Each row is a point. To make a cloud, some directions were put in groups of two or more. Within a group, all points are equally far from the middle, so they leave a hole (a ring in 2 directions, a hollow ball in 3). The other directions are filled evenly. Then the cloud was stretched, turned, moved and blurred a little. How many holes are there, and how many directions does each take, smallest first?
In the rows, zero is written as 128.

Cloud (22 x 3):
[[131 189 141]
 [ 86 157 131]
 [129 217 167]
 [153 146 159]
 [144 130  62]
 [166 166 118]
 [119 160 186]
 [128  94 153]
 [120 174 188]
 [153 167 127]
 [175 168 118]
 [169 150 129]
 [128 148 126]
 [164 174 126]
 [ 90 166 145]
 [131 169 118]
 [149 134 148]
 [122 108 164]
 [139 117 158]
 [182 142 124]
 [132 142 190]
 [ 98 189 118]]
Holes: 0

Cloud (31 x 4):
[[ 76 126 117 167]
 [112  73 157 122]
 [134 140 157 149]
 [169  82  86 143]
 [107  73 144 107]
 [178 130 125  96]
 [164  88  84 125]
 [125 104 165 138]
 [146 165  86 125]
 [126 160 103 177]
 [162 114 152  80]
 [173 123 142  98]
 [135  82  82 169]
 [108 122  62  98]
 [127  82  82 165]
 [129 148 110 169]
 [142  81  93 193]
 [103 167 138 115]
 [148  92 148  89]
 [129  61 121 170]
 [127 123 144 176]
 [ 79  71 113  91]
 [138  68 123 146]
 [135  88 114  83]
 [127 137  80 112]
 [101 153  80  98]
 [175 148 132 139]
 [102 124  75 167]
 [119 141  63 141]
 [133  94 163 120]
 [114  69  73 151]]
Holes: 0

Cloud (87 x 8):
[[114 107  99 101 157 138 133 185]
 [171 110  84 161  98  97 174 122]
 [204 130 100 130 131 127 140 101]
 [108 151 153  74 150 133  94  89]
 [140 197  79 103 112 115 154  77]
 [171 128  71 124 120 120 128  68]
 [ 87 133 122 145 181 125 125  79]
 [104 104 151  75 152  94 162 129]
 [173 151 124 170  94 169 162 148]
 [106 151 130  93 121 135 106 100]
 [ 78  90  91 120 109 177  86  98]
 [206 158  69 133 149 113 172  64]
 [ 98  95  72 130  95 132 181 142]
 [ 84 101  97  68 136 146 176 164]
 [161 105 128 101 151 132 151  73]
 [189  79  89 123 126 125 178  83]
 [130  93  69 101 124 157 162 176]
 [ 83  98  72 165  90 117 186 122]
 [149 119 109 127 155 137  81 159]
 [157 162  73 120 120 131 130  77]
 [129 104 132  65 130 120 130 140]
 [169 135 162  97  61 161 149 125]
 [150 158 105 157 128 178 170 164]
 [166  62 105 110  93  98 178 160]
 [105 132 135 146 129 115 109  86]
 [ 82 134 106 154  92  89 105 138]
 [159 126 128 103 138 139 197  77]
 [178 117 121 157 130 144 160 168]
 [175 158  59  94 104 100 126  90]
 [142 129 158  86 100 110 121  90]
 [163 126 118 123  89 133 146 110]
 [115 122  87  95  79 153 110  67]
 [134  96 107 179 120 193  93  97]
 [153  78  46 141 101 107 172 133]
 [185  73  84 143 158 140 168 151]
 [158 107 117 101 156  96 204 148]
 [165  97 115  44 123 162 148 131]
 [164 120 134  71  48 146 105 136]
 [ 93  98 160  67 161  91 108 137]
 [195 109  97 141 176 201 144 145]
 [140 143 120 162 186 160 101 111]
 [117 137 109  90  96  41 109 104]
 [147 148 137 150 124 117 140 175]
 [131  90 137 113 163 124 198 115]
 [ 90 103 122  88  79 150 172 202]
 [166 162 126 145 129 157 175 128]
 [ 90  69 128 143  91 141 123 219]
 [104 139  98 150 172  97 174 161]
 [168 128  84 182 138 151 133  75]
 [ 83 130 130  83 103 179 118 145]
 [133  67 103 126  65 101 112  82]
 [ 65 118  98  99 155 158 140  80]
 [116  76  73 100 101 126 105 120]
 [166 130  92 123 146 117 136 120]
 [ 85 120 116 102 149 116 103 176]
 [173 167 147 104  92 127 138  83]
 [131 125 141  80  96 126 167 172]
 [157  99 132 129  66  99 110  92]
 [179  93 125 107 136 121 152 130]
 [147 101 130 118 159  86 152 148]
 [ 87 142 138 136 134 120 185  97]
 [105 154 127 144 100 192 165  87]
 [187 143 128 135  79 125 131 136]
 [130 156 177 137 165 162 108 114]
 [207 104  97 142  92 130 169 172]
 [104  91 120 118 155  94 153 127]
 [131 111 110  96  91 125  81 121]
 [179 104 144 133 144  88 118 139]
 [ 76 190  65  98 136 151 137  84]
 [ 91  93  98  76 125  79  99  97]
 [114 143 110 175 121 140 155 149]
 [118 120 123  86 167 155 114 142]
 [163 108 100  63 117 137  96 133]
 [121 126 132 114  99  66 187  97]
 [ 80 138 141  80 165 142 137 186]
 [144 107 144  76 135 137 122 146]
 [117 161 102 105  69 100 182 105]
 [200  82 104 160 105 126 119  70]
 [132 115  43 129 151 153 110  89]
 [134 163  80  73 117 124 144  59]
 [123  88 111 139 111 146 133 177]
 [108 154 112  93 167 181 131 120]
 [183 140 156 104 111 132 177 106]
 [150 101 145  76  82 148 151 133]
 [174 135 148 105 121 136 139 128]
 [127  88 117 142 117 177  88  81]
 [113  58 102  92 129 167 101 104]]
Holes: 0

Cloud (94 x 9):
[[ 91 107 153 156 163  82 191 121  90]
 [ 86 103 156 113 122 135 153 183  98]
 [154 105 174 138 173  91 147  89 151]
 [121 108 147 160  81 129  81 149 112]
 [ 41 124  90  75 130 136 133 136  87]
 [144 141 110  75 143 129 193 121 117]
 [127 106 122 177 163  99  95 135 166]
 [125 109  70 125  82 145 120  97 174]
 [138 177 110 176 122 148 119 158  84]
 [166 158 121  78 136 140 108 118 132]
 [146 120 143  88  49 136  80 131 166]
 [172 142 141 178  70 117 151 118 186]
 [110 152 154 120 142 171 135 133 182]
 [148 129 111 159 151 108  63 160 130]
 [ 89  87 133  78 134 142  93 164 170]
 [141 151 189 122  90 148 140 123 136]
 [153  95 107  97 166 159  94 181 120]
 [ 89 113 119  49 127  97  97 171 143]
 [ 83 197 108 123 118 166 144  98 115]
 [159 128 146  86 128 142  64 142 107]
 [ 97 155 105  77  70 156 125 165  79]
 [127 142 199 148 109 101 135 142 111]
 [109 143 111  54 167 138 114 183 141]
 [130 140 175 155 183  69 137 125 119]
 [148 133 147  97  51 124 165 126 150]
 [ 98 153 195 123 130 119 123 101 149]
 [ 56 145 115  87 140 159 122  93  80]
 [110  92  94 178 121 107 115 120 163]
 [ 89 113 125  75 120 140 114 167 194]
 [ 88 160  98 135  46 157 140  92 123]
 [138 101 134  59 114 179  85 150 140]
 [117  61 148  55 122 119 123 165 165]
 [131 167 124 100  69 130 134 103 165]
 [ 80 130 188 117 163 105 135 141 145]
 [143 145 145  56  76 120 146 116 131]
 [ 76 170 171 134 177 109 130 133 103]
 [101 147  69  90 145 197 115 177  90]
 [131 152 153 192 157  94 119 135 166]
 [ 87 127 102 120 175 103 147 155  52]
 [ 83 115  92  85  73 187 102 188 124]
 [125 130 186 126  66  80 153 101 141]
 [171 148 151 119 117 159  97 168 163]
 [ 64 147 140 168 103 147  84 142 108]
 [159 117 163 130 123 141 162 133  64]
 [148 122 149  51  67 110 119 141 141]
 [124 112  83 108  55 123 127 154  93]
 [108 121 133  49 129 156 104 116 160]
 [106  98  89 154 134 131 168 174 116]
 [132 135  97 147 157 177 175 150 114]
 [170  99 129 139  95  95 125 186 180]
 [ 77 171 148 157 176 144 145 111  97]
 [139 125 101  50 118 173  78 150 107]
 [141  76 109 147  87  95 104 164 127]
 [182 114 161 121  80  99 176 127 143]
 [ 89 114 175  89 168 146 175 155 102]
 [ 66 120 129 116  68 152 145  88 123]
 [ 93 145 116  97 146 103  60 145 126]
 [ 78 185  89 157 130 117 125 142  85]
 [101 119 152 142 162 123  87 137 179]
 [108 172 120 140 102  91 156 106  88]
 [ 96 156 123 106 200 147 161 161 110]
 [157  66 135 118 123 116 144  91 155]
 [197  95 114 110 107 100 120 121 126]
 [130 152 121 137 131 120 122 128  45]
 [143 132  48 113 130 180 118 169 102]
 [ 81  76 137 132 124 134 163 121 120]
 [ 97 135 115  73 110 136 198 111 124]
 [ 46 143 133  81 167 147 139 158  70]
 [ 60 163 137  96 119 121 148  78  63]
 [126  93 128  96  54 140 160  93 101]
 [153 119  89  95 147 124 150 113 170]
 [ 70 127 180 156 121 103 150 139 114]
 [ 76  75 112 100  87  91 122 149 105]
 [ 47 115 116 104  82 114  98 134 102]
 [104 142 168  95  81  82 138  89 142]
 [ 68  99 115  47 135 136 101 118 129]
 [ 98  83  92 148 114 156 149 163 146]
 [111  86 106 140 103 112 159 176 102]
 [190 146 113 120 142 131 162 153 136]
 [123 172 131 103 106 117  67 125 143]
 [142  97 167  79  91 123 189 155 132]
 [132 157 105 106 135 172 146 111  67]
 [ 94 102 133 175 109 123  85 156 128]
 [141  86 164 110 173 128 126 114 160]
 [ 86 157 167 146 132 141 108 104  67]
 [110  98 118 157  59  95 113 116 118]
 [197 112 141 134 104  95 148 110 159]
 [149 130 148 167 154  71 143 101 154]
 [145 102 128 113 154 130  71 193 134]
 [107  67 130 123 118  81 129 106 162]
 [146 153 108  96  71 124 169 141 117]
 [150 111 122  71  93  67 128 156 132]
 [101 144  77  97  99 140  47 174 117]
 [119  63 103  90 117 122 181 154  92]]
Holes: 3 (2, 3, 3)

Cloud (89 x 9):
[[132 158 123 131 150  78 170 153 177]
 [ 74 134 167 158 158 101 132 138 104]
 [141 171 108  99 141 149 105  75  26]
 [ 90  93 159 125 141 180 158 103 175]
 [101 184  72  94 176  88 131 119 183]
 [120 162 134 156 127  80 123  92 181]
 [ 90 100 104 158 195 127 147 116 146]
 [120 152 121 113 214 140  99 131 122]
 [ 80 171 128 154 192 147 131 139  70]
 [ 81 139 126 133 110 142 124 152 141]
 [ 87 177 101 148 190 168  84  81  51]
 [134  87 156  57 140 155 135  65  78]
 [ 88 170 147 134 200 131 124  62 156]
 [ 75 104 142  99  60 190 136 104 113]
 [108 182 152  88 122 152 107 107 111]
 [ 76 105 154  86  75 118 112  67 157]
 [102  77 145 134 105 133 146 119 127]
 [112  88 166 153 161  95 128  85  91]
 [154 130 145 154 112 129 129  77  72]
 [175  61 169 135  71 135 165 126 139]
 [127 122 113 100 161  90 158 102 130]
 [ 71 146 128 103 133 144  94  76  27]
 [154 168 148 121  93 125 100 103 110]
 [183 150 140 108 176 111 143 135 136]
 [146 168 128 107 166 128  78 111 147]
 [128 111 159 107 121 146 200 141 179]
 [ 93  93 143 125 215 146 136 117 131]
 [135  99 162 163 120 157 146 114  61]
 [114  86 147 142 133 177 103 174 140]
 [164 151 130 201 158 135 151 113 189]
 [100 143 157 106 167 162 167  96  92]
 [170 133 117 100 115 115 126 109 184]
 [108  92 121 120  95 175  65 102 102]
 [126 107 187 106 114 140 116  94 146]
 [ 88 116 178  98 120 145 156 121 197]
 [180 146 168 131 118 154 154 125 180]
 [ 84 161 140 101 173  96 105 123 119]
 [136  95 190 108 130  97 133 151 184]
 [104 150 120 139 186 161 174  94 165]
 [173 123 147 173 155 137 164 166 196]
 [149  83 120 146 132 134 106 148 153]
 [142 151  89 167 118  86 128 136  99]
 [113 147 148 155  80 112 116  79 163]
 [ 94 121 109  96 153 123 140 128 149]
 [144 110 163 146 128 104 108 136  95]
 [ 96  82 174 128 101 148 148 115 110]
 [154 120 149  98 154 171  48  79 127]
 [107  58 169  75 103 109 127 137  98]
 [167 106 171 100  84 132 117 122 126]
 [135  84 166 160 115  95 110 116 132]
 [ 97  29 172 116 134 122 114 139  92]
 [ 73 119 128 110 107 111 126  63 149]
 [156 118 144 205 131 100 129  92 191]
 [113 136 122 112 167 146  87 170 126]
 [ 87 131 154 135 156 143 111 129  88]
 [168 108 149 169 155 126 145 152 200]
 [ 95 117 115 156 178 135 149 149 168]
 [115 202 120 166 150 113 166 147 183]
 [117 135 111 123 156 135 163 108 137]
 [112 106 161 168 159 118 143 153 218]
 [127  64 190 140 128 129 113  69  89]
 [112 116 187 166 136  74 134 128 246]
 [121 151 105 160 185 145 117 135  58]
 [138 146  99 126 138 141 126  92 157]
 [ 87 113 175 108 118 145  79 163 132]
 [107 148 145 163 189 150 112 178  94]
 [124 152 175 160 167 148  83  92 128]
 [137 100 145 142 154 130  90 141 185]
 [ 80 114 194 139 131  97  64 150 148]
 [ 75  55 155 113  75 151 150  96 152]
 [ 81 146 189 148 157 190 104 130  88]
 [106 116 104 154 161 116 107 146 113]
 [139  95 125  98 100 131 138  89 193]
 [110 149 112  96 119 147  94  62  86]
 [114  89 170 161 131  77 171 149 136]
 [137 122 186 162 139  93 119 168 142]
 [108  87 141 146 141 138 152 137  97]
 [152 106 116 148  79  82 148 155 188]
 [122 110 144 160 139  99  98 117  75]
 [112 103 176 120 131 179 151 108 110]
 [111  80 158 147  78  84 135 119 155]
 [120 106 130 102 166 132  73  91  91]
 [115  56 130 120 104  91 162 137 157]
 [104 144 121 191 107 160 101 120 180]
 [ 98 111 146 136 115 168  90 172 152]
 [113 162 111 104 200 110 134 139 163]
 [109 165 117  82 145 133 127 106  97]
 [108  76 161 121  70 134 205 128 176]
 [135 154  98  86 166 156 158 135  96]]
Holes: 0
